Rows are points. A path goes straight from each point to the next, and from the last back to the first. The post is the endless flat space through its rows: a point in 2 columns, a line in 3, a plane in 4, and so on, so that a path can go around it. Count how often the path circles the post. Going back the other way cancels.

Post (1 x 2)
-0.02  -0.04
Path (33 x 2)
0.62  -0.17
-0.07  -0.43
-0.19  -0.29
0.21  -0.59
0.46  0.06
0.52  0.58
-0.56  0.44
-0.80  -0.27
-0.15  -0.35
0.49  -0.47
0.32  0.05
0.15  0.75
-0.44  0.24
-0.40  -0.38
0.06  -0.32
0.17  -0.15
0.53  0.35
-0.08  0.57
-0.49  -0.04
-0.27  -0.41
0.19  -0.40
0.30  -0.01
0.23  0.69
-0.33  0.45
-0.88  -0.36
-0.06  -0.33
0.46  -0.40
0.62  0.31
0.16  0.59
-0.57  0.14
-0.30  -0.26
0.02  -0.57
0.56  -0.26
Times around: 5

Post (5 x 6)
0.39  -0.20  -0.05  -0.07  -0.13  -0.09
0.33  0.06  -0.05  -0.16  0.49  -0.09
-0.60  -0.01  0.75  -0.63  -0.69  0.42
0.07  0.00  -0.51  0.11  -0.54  0.17
0.17  -0.01  0.00  0.24  0.06  -0.05
Path (23 x 6)
0.08  -0.12  0.11  -0.41  -0.04  -0.08
0.11  -0.07  -1.13  -0.17  -0.51  -0.25
0.84  -0.37  -0.49  -0.27  -0.91  -0.15
0.62  -0.17  0.11  -0.18  0.07  -0.08
1.02  0.26  -0.70  -0.14  -0.12  -0.19
0.21  -0.25  0.25  0.08  -0.92  -0.22
-0.28  0.02  0.30  0.10  0.43  -0.17
-0.11  -0.28  0.20  0.18  -0.15  0.24
-0.32  0.02  0.11  -0.35  -0.97  0.88
0.15  0.39  0.68  -0.15  0.18  -0.03
-0.23  0.13  -0.25  -0.51  -1.07  0.01
0.14  -0.12  -0.68  0.00  -0.69  -0.06
0.21  -0.13  0.61  -0.20  -0.68  -0.17
-0.36  0.59  -0.54  0.03  -0.66  0.64
-0.12  0.14  -0.73  -0.57  -0.28  0.63
-0.60  -0.23  0.36  -0.44  -0.23  0.26
-0.04  0.09  0.58  -0.46  0.54  -0.15
0.57  -0.29  0.58  0.69  -0.15  -0.46
0.82  -0.16  0.18  0.37  0.40  -0.21
-0.02  -0.20  0.14  0.41  0.08  0.34
-0.15  0.00  0.22  -0.33  -0.05  0.51
0.26  0.10  0.06  0.34  -0.84  0.18
-0.40  0.13  0.21  -0.07  -0.87  0.02
Times around: 0

Post (10 x 11)
-0.12  -0.41  0.27  0.00  0.06  0.03  -0.01  0.46  0.69  0.02  -0.12
-0.28  0.36  0.07  0.41  -0.12  0.09  -0.22  -0.20  -0.04  -0.38  0.07
0.41  -0.11  0.28  0.39  0.20  0.02  0.06  0.45  -0.15  -0.19  -0.16
0.00  -0.27  -0.08  -0.04  -0.06  -0.25  0.17  -0.70  0.99  0.50  0.05
0.24  0.41  0.22  0.08  -0.24  0.30  -0.34  -0.12  0.05  0.45  0.61
-0.07  -0.38  -0.26  -0.28  -0.19  0.12  0.11  0.25  -0.55  0.19  0.39
-0.24  -0.02  -0.04  0.02  -0.17  -0.08  0.17  0.68  -0.08  -0.30  -0.65
0.10  0.32  0.27  0.01  0.11  -0.78  -0.21  -0.39  0.01  -0.27  0.22
-0.11  -0.21  0.17  -0.19  -0.45  0.29  0.22  -0.63  0.73  0.06  0.04
-0.21  0.13  0.16  -0.14  0.36  0.08  0.40  -0.02  0.29  -0.40  -0.56
Path (26 x 11)
0.20  -0.32  0.27  0.25  0.19  0.42  -0.58  0.49  -0.14  -0.13  0.30
-0.21  -0.91  0.50  0.05  -0.39  -0.47  0.40  0.06  1.08  -0.64  -1.11
0.09  0.26  0.62  0.22  0.08  0.02  0.14  0.27  0.10  -0.08  -0.07
0.33  -0.64  -0.10  0.24  -0.53  0.48  0.12  0.22  0.39  0.60  0.44
0.30  -0.32  0.22  -0.34  -0.37  -0.04  -0.09  0.57  0.69  0.05  -0.23
-0.12  0.38  0.13  1.01  -0.27  -0.67  -0.80  -0.64  0.30  -0.43  -0.32
-0.91  -0.61  0.22  -0.10  -0.23  -0.46  -0.10  -0.20  -0.49  -1.28  -0.13
-0.30  0.27  0.54  -0.37  -0.84  0.70  0.10  -0.26  0.06  -0.07  -0.61
-0.25  0.21  0.11  -0.39  -0.13  0.62  -0.35  0.41  0.67  0.62  -0.06
0.09  0.23  -0.14  -0.54  -0.45  -0.46  0.03  -1.06  0.00  0.11  0.59
-0.10  0.15  -0.03  -0.26  -0.28  -0.98  -0.30  -0.09  0.93  0.06  0.12
0.39  0.24  0.03  -0.99  -0.05  0.05  0.11  0.45  0.18  0.95  -0.13
0.16  -0.24  0.53  -0.38  -0.21  0.15  -0.12  -0.06  -0.38  0.07  0.12
0.22  -0.47  0.04  -0.25  0.20  0.39  0.43  1.50  -0.63  0.47  -0.36
0.55  0.16  -0.15  0.40  0.53  -0.45  0.31  -0.34  -0.02  0.29  0.18
0.01  0.82  0.24  -0.21  0.44  0.78  0.29  -0.06  0.69  0.84  -0.27
-0.61  -0.21  0.81  -0.91  0.49  0.28  0.62  1.07  0.47  -0.57  -0.53
-0.19  -0.11  0.18  -0.29  -0.26  -0.19  0.01  -0.07  0.11  -0.25  0.52
0.35  0.25  -0.13  -0.05  0.35  -0.30  -0.56  0.47  -0.42  0.37  0.59
-0.34  0.20  0.27  -0.30  -0.28  0.32  -0.05  -0.62  0.69  -0.03  -0.21
-0.48  -0.34  -0.39  0.83  0.17  -0.39  0.34  -0.30  0.23  -0.02  -0.76
-0.61  -0.28  -0.01  -0.08  0.19  -0.07  -0.02  0.82  0.06  0.28  0.45
-0.19  -0.08  0.37  -0.10  -0.49  0.06  0.04  -0.55  0.15  -0.35  -0.14
-0.18  -0.29  -0.45  -0.10  0.00  -0.12  -0.29  -0.57  -0.54  0.29  0.80
0.12  0.38  0.02  -0.07  0.41  0.28  -0.02  0.13  0.61  0.30  0.14
-0.33  0.40  -0.42  0.15  0.22  -0.98  -0.52  0.22  -0.03  0.02  0.28
Times around: 2

Post (17 x 18)
-0.41  0.09  0.30  -0.18  0.05  0.41  0.28  -0.25  0.48  0.45  0.94  -0.28  -0.48  0.04  -0.40  -0.53  0.21  -0.39
0.80  -0.05  -0.10  0.02  -0.01  0.20  0.14  0.53  -0.11  -0.05  -0.28  -0.11  -0.57  -0.25  -0.40  0.12  0.18  -0.25
-0.20  0.68  -0.20  0.02  -0.93  0.37  -0.20  0.05  0.17  0.41  0.10  0.55  0.06  -0.66  0.17  -0.41  -0.06  0.15
-0.03  0.25  0.13  0.08  -0.50  -0.03  0.54  -0.07  0.42  0.39  0.23  0.19  -0.39  -0.71  0.64  -0.22  -0.27  -0.16
-0.49  -0.14  -0.38  0.08  -0.28  0.71  0.42  0.28  0.29  0.16  -0.04  0.21  0.46  0.22  -0.13  -0.30  -0.66  0.04
-0.27  0.54  0.03  -0.34  0.10  0.47  -0.37  0.31  0.35  0.72  0.21  0.48  -0.19  -0.41  0.33  -0.09  -0.05  -0.07
0.25  0.18  0.20  0.04  0.47  0.04  -0.12  0.25  0.29  -0.13  0.74  -0.38  0.61  0.28  -0.01  0.14  0.35  -0.12
-0.44  0.15  -0.48  -0.44  -0.38  0.01  -0.09  0.30  0.37  -0.25  -0.02  -0.19  -0.32  -0.04  0.14  0.36  -0.63  0.99
-0.75  0.38  -0.26  -0.28  0.02  0.12  0.47  0.11  0.22  0.40  0.10  0.13  -0.49  -0.58  0.00  0.54  -0.25  0.58
-0.46  0.33  -0.57  0.03  -0.04  0.58  0.13  0.03  -0.11  -0.49  -0.18  0.50  0.69  0.51  0.14  0.16  -0.04  0.36
0.44  0.41  0.53  0.44  -0.08  0.15  -0.25  0.19  0.40  0.26  -0.13  0.17  -0.54  0.08  -0.32  0.54  0.04  0.00
-0.24  -0.27  0.11  0.32  -0.45  -0.05  0.03  -0.10  -0.61  0.23  -0.44  0.27  -0.04  -0.03  0.18  0.20  -0.46  0.12
-1.05  0.65  0.11  0.02  -0.66  -0.73  -0.13  0.11  0.24  -0.42  -0.08  0.52  0.49  0.53  -0.36  -0.24  0.17  0.64
0.74  0.40  -0.09  0.09  -0.09  -0.38  0.18  0.19  0.20  0.28  0.13  -0.07  0.31  0.64  0.14  0.09  -0.16  0.36
-0.77  -0.40  -0.83  0.28  -0.20  0.14  -0.10  0.46  0.39  0.41  -0.13  -0.15  -0.33  -0.45  0.73  0.30  0.19  -0.18
0.40  0.18  0.19  -0.57  -0.56  -0.11  -0.10  -0.41  0.39  0.33  -0.14  0.54  0.31  0.13  0.33  0.44  -0.09  0.90
0.09  0.75  0.04  -0.61  -0.27  0.96  0.01  0.60  0.05  0.11  0.05  -0.05  0.06  0.12  0.03  0.12  0.57  0.14
Path (25 x 18)
-0.22  -0.12  0.19  -0.02  -0.03  0.47  -0.10  -0.74  0.34  1.02  0.44  -0.14  -0.06  -0.25  0.78  0.25  0.38  0.04
-1.25  0.83  0.28  0.34  -0.34  0.27  0.06  0.89  -0.12  -0.49  -0.23  0.04  0.06  0.19  -0.21  0.11  0.07  0.49
-0.77  0.36  0.07  0.72  0.09  -0.38  0.29  -0.14  0.43  0.01  0.13  0.29  0.13  1.00  0.33  0.02  -0.03  0.21
0.20  0.54  -0.08  -0.14  -0.17  0.42  0.23  -0.17  0.22  -0.13  0.31  -0.18  -0.09  -0.63  -0.06  -0.25  0.02  0.22
-0.39  0.24  -0.47  -0.49  0.29  0.09  0.00  0.51  -0.57  0.79  0.36  -0.59  -0.89  0.39  -0.24  -0.15  -0.50  -0.25
-0.46  -0.57  0.01  -0.54  -0.12  0.42  0.06  -0.75  0.89  0.47  0.50  0.25  -0.30  0.42  0.04  0.24  0.30  -0.11
0.13  -0.62  0.08  0.04  0.41  0.56  0.15  -0.06  -0.03  0.81  -0.35  0.14  -0.23  -0.03  0.06  0.04  -0.25  -1.07
-0.13  0.22  0.00  -0.96  -0.13  0.52  0.61  -0.20  0.61  0.08  0.06  -0.43  -1.02  0.07  0.29  -0.12  -0.32  0.64
0.02  -0.08  -0.20  -0.30  0.03  0.69  -0.17  0.64  -0.20  -0.28  0.06  -0.43  0.14  -0.07  0.75  0.35  -0.05  0.42
-0.14  0.03  -0.15  -0.35  -0.45  0.05  0.38  -0.14  -0.90  -0.68  -0.23  0.37  -0.93  -1.10  -0.09  0.38  -1.31  0.79
-0.31  0.51  0.41  -0.24  -0.25  0.47  0.10  0.23  -0.16  0.56  -0.12  0.04  -0.31  0.67  -0.34  0.31  -0.42  -0.21
-0.13  1.50  0.11  -0.28  -0.05  -0.20  0.06  0.58  0.26  0.49  0.03  -0.63  -0.37  0.36  -0.06  0.30  -0.07  0.51
-0.81  0.26  -0.46  0.57  -0.94  -0.05  -0.31  0.16  -0.20  0.05  0.00  -0.68  -0.39  -1.02  0.25  -0.30  -0.26  -0.19
0.13  0.69  0.14  0.19  -0.72  -0.13  0.70  -0.58  -0.47  0.60  -0.26  0.86  -0.04  0.07  -0.11  0.37  -0.80  0.59
-1.20  0.13  0.08  -0.84  -0.54  0.39  0.90  0.54  -0.25  0.41  0.41  -0.08  0.36  0.23  0.44  0.20  -0.53  0.76
-0.34  0.32  0.16  0.46  -0.33  0.29  0.21  -0.18  0.43  0.11  0.02  0.31  -0.71  -0.08  0.04  0.10  -0.01  0.08
-0.14  0.72  -0.25  0.22  0.18  0.22  0.72  -0.06  0.72  1.16  -0.26  0.60  -0.11  0.15  0.34  -0.23  0.28  -0.09
-0.16  -0.05  0.25  0.09  0.07  -0.62  -0.05  0.54  -0.16  0.61  -0.16  0.14  -0.31  -0.80  -0.35  0.04  0.18  0.38
-0.28  0.47  0.35  -0.22  0.06  0.70  0.02  0.24  -0.71  0.39  0.67  -0.19  0.11  -0.03  0.75  0.22  0.04  -0.20
0.03  0.28  -0.29  -0.59  0.00  0.01  -0.03  -0.15  0.43  0.18  0.13  0.72  0.39  0.01  -0.08  0.03  -0.60  -0.06
0.29  0.21  0.23  -0.28  -0.27  0.45  -0.28  -0.25  -0.34  0.33  -0.22  -0.08  -0.02  0.22  -0.34  0.29  0.22  0.10
0.61  0.22  0.50  0.78  -0.39  0.05  -0.10  -0.19  0.04  0.73  -0.17  0.13  -0.46  0.06  -0.24  -0.18  0.54  -0.34
0.68  -0.36  -0.37  -0.12  0.39  0.03  0.40  0.67  0.19  1.15  0.25  -0.03  -0.22  -0.11  0.29  0.23  0.32  0.10
0.48  0.01  0.77  -1.05  -0.54  0.02  0.53  -0.11  0.06  -0.14  0.16  0.15  -0.36  0.37  0.26  0.16  0.57  -0.19
-0.66  0.27  -0.12  0.21  -0.36  0.44  -0.10  0.10  0.04  -0.11  -0.03  -0.15  0.11  -0.48  0.26  0.97  0.49  0.08
Times around: 2
